Every row gives one point. Two turns around zero, p and q, are shown by what they do to some points. Write where each new point lands after one turn and then the other. Backwards means that the second turn is done in reverse. Each puzzle has new turns, and all numbers are rounded.

Turn p:
[-0.55  0.45] => [-0.27  0.66]
[0.43 0.25] => [0.50 0.02]
[ 0.02 -0.13] => [-0.04 -0.12]
[ 0.04 -0.51] => [-0.21 -0.47]
[ 0.06 -0.06] => [ 0.02 -0.08]
Turn q:
[0.02 0.76] => [0.29 0.70]
[-0.35 -0.26] => [-0.42 -0.12]
[-0.06 -0.31] => [-0.17 -0.27]
[0.34 0.05] => [ 0.34 -0.07]
[ 0.05 -0.24] => [-0.04 -0.24]
Where do these land?
q, then p: [ 0.20 -0.73] => [-0.42 -0.63]
p, then q: [0.07 0.38] => [0.33 0.20]
q, then p: [-0.20  0.22] => [0.03 0.30]
p, then q: [-0.07  0.14] => [0.06 0.14]

Turn p:
[ 0.17 -0.24 -0.27] => [ 0.26 -0.25 -0.16]
[-0.46 -0.14  0.11] => [-0.47 -0.13 -0.10]
[-0.10  0.29 -0.10] => [-0.04  0.29 -0.14]
[-0.42  0.25 -0.52] => [-0.15  0.24 -0.66]
[0.53 0.20 0.47] => [0.28 0.21 0.65]
[ 0.29 -0.36  0.32] => [ 0.12 -0.35  0.42]
Turn q:
[0.35 0.19 0.18] => [0.25 0.20 0.29]
[ 0.63 -0.21  0.06] => [ 0.60 -0.15  0.24]
[-0.63 -0.08  0.02] => [-0.59 -0.14 -0.19]
[-0.35  0.09 -0.26] => [-0.26  0.08 -0.35]
Where do these land?
q, then p backwards: [0.02 0.55 0.24] => [0.00 0.51 0.31]
q, then p: [-0.20 -0.34 -0.30] => [ 0.10 -0.34 -0.35]
q, then p backwards: [-0.25  0.07  0.42] => [-0.20 -0.01  0.45]
q, then p: [ 0.43 -0.28 -0.36] => [ 0.59 -0.21  0.04]
